Rows are points. The ring and each string are closed loops that go straight from each point to the next, and from the last back to the first. Before rounding, they use only three directions, however many columns there are. Count how often each string passes through the ring. Passing back the other way cancels.

Ring:
[[  0.8  24.9 -12.6  -4.9]
 [  1.3  19.9  -2.9 -19.0]
 [ -0.7   3.0  13.9 -29.9]
 [ -4.8 -11.9  20.3 -30.0]
 [ -9.3 -21.7  18.3 -24.2]
 [-12.1 -24.2  11.4 -13.3]
 [-11.5 -15.5  -0.5   6.9]
 [ -9.3  -6.4  -6.4  16.0]
 [ -4.5  10.6 -14.1  21.1]
 [ -0.9  22.4 -16.7  10.6]]
String, 21 rows:
[[  3.0  13.9   9.2 -14.2]
 [  3.9  17.1   7.7 -12.4]
 [ -1.2   9.5   1.4  -9.1]
 [  2.9  17.5   2.6   0.4]
 [  3.4  40.3 -24.1  -4.9]
 [ -0.8  30.1 -25.1   2.8]
 [ -4.5  10.5 -11.0  -0.9]
 [ -3.5   4.6  -0.9   0.9]
 [ -0.5  17.7 -13.1  37.7]
 [ -4.4  14.4 -20.7  35.8]
 [ -7.5   9.8 -22.0  20.0]
 [ -6.2   5.2 -10.2   2.9]
 [ -1.1  10.1  -2.7  16.5]
 [  1.0  16.5  -5.0  21.1]
 [ -1.8   9.3  -2.0   3.2]
 [ -2.5  10.8  -5.0  -3.3]
 [  2.3  20.0  -2.5  -0.3]
 [  4.9  30.1  -5.3 -15.3]
 [  2.1  26.4  -6.4 -35.7]
 [ -2.0  12.3  -2.0 -29.0]
 [ -1.2   7.6   4.4 -13.6]]
Times through: 3
String, 12 rows:
[[  0.0   6.4   8.8  -8.0]
 [  5.0  18.2  10.6 -19.6]
 [  1.1  29.0 -13.5 -31.5]
 [ -3.2  22.6 -20.9 -14.1]
 [ -3.5   8.6  -5.8  -0.2]
 [ -0.8  12.1  -4.5  19.3]
 [ -4.5   3.5  -2.4   0.0]
 [ -6.3   9.5 -15.8   3.7]
 [ -1.5  28.5 -26.8  13.5]
 [  3.5  38.8 -22.3  -1.5]
 [ -2.2  19.0 -11.2 -27.2]
 [ -3.7   6.5  -0.9 -21.2]]
Times through: 1

Ring (6 x 8):
[[-18.8   9.0   1.4  11.1   4.9 -16.1   4.1  19.4]
 [ -2.5  15.0 -17.5  -6.2   0.3 -16.5 -15.5  12.0]
 [ 17.8   8.6 -18.0   6.9   2.2  -2.3 -14.8 -10.8]
 [ 16.8  -8.1 -13.7  20.7   8.9   2.0  -1.5 -10.8]
 [ -1.6 -23.4  -7.9  26.8  15.6  -4.6  14.3   8.4]
 [-19.2  -4.2   5.3  22.7  10.2 -12.2  14.8  18.6]]
String:
[[ 14.4   1.7 -31.5  -6.9   3.5 -10.9 -20.1   2.7]
 [  2.7  -1.3 -16.4   6.7   6.4  -9.9  -5.6   6.8]
 [  7.8  12.5 -10.2   8.8   1.8  -5.4 -10.0  -4.5]
 [  2.1  -1.9 -22.8  -0.8   6.0 -13.7  -9.9  11.7]
 [  3.3  17.2 -32.8 -22.4  -2.2 -21.3 -28.7  15.0]
 [ -7.0  30.0 -16.4 -15.5  -5.0 -21.3 -22.9  15.2]
 [-14.8  26.3  -1.9  -0.4  -2.0 -18.0  -9.2  15.1]
 [-24.8  18.5   2.1   3.5   1.5 -21.2  -0.3  25.0]
 [-12.2  -8.7 -16.7   3.0   9.5 -18.8   0.5  25.1]
 [ -6.3  -1.2  -6.4  13.9   7.6 -10.5   2.8  10.8]
 [-17.0   2.7  11.0  26.7   8.2  -8.7  14.7  11.6]
 [-27.3  -1.3  23.3  38.1  11.1  -8.2  27.3  16.0]
 [-22.1 -18.1  -3.3  18.9  14.6 -16.6  17.2  28.9]
 [ -7.5 -10.2 -13.2  10.3  10.3 -13.5   3.4  17.5]
 [-21.2 -14.9  -7.3  12.9  13.0 -18.7  12.3  30.1]
 [-29.7   9.2  20.4  27.8   7.0 -13.0  19.4  19.7]
 [-23.0  20.2  18.9  23.2   2.6 -11.2  10.8  11.8]
 [ -8.3  11.5   1.1  14.6   3.7  -9.7   1.0   7.1]
 [ -4.3   4.0  -9.3   8.6   5.3 -11.5  -2.7   9.8]
 [ -2.8  16.5  -7.0   5.0   0.9 -11.3  -8.6   5.4]
 [  4.4  26.8 -18.1 -10.1  -4.3 -14.2 -23.9   3.3]
 [ 12.5  24.5 -20.5  -7.5  -3.9  -9.7 -25.3  -4.5]
 [ 17.0  23.2 -16.5   0.1  -3.1  -4.4 -22.2 -12.1]
 [ 24.3  21.2 -24.9  -5.0  -3.4  -3.8 -28.2 -15.0]]
Times through: 1
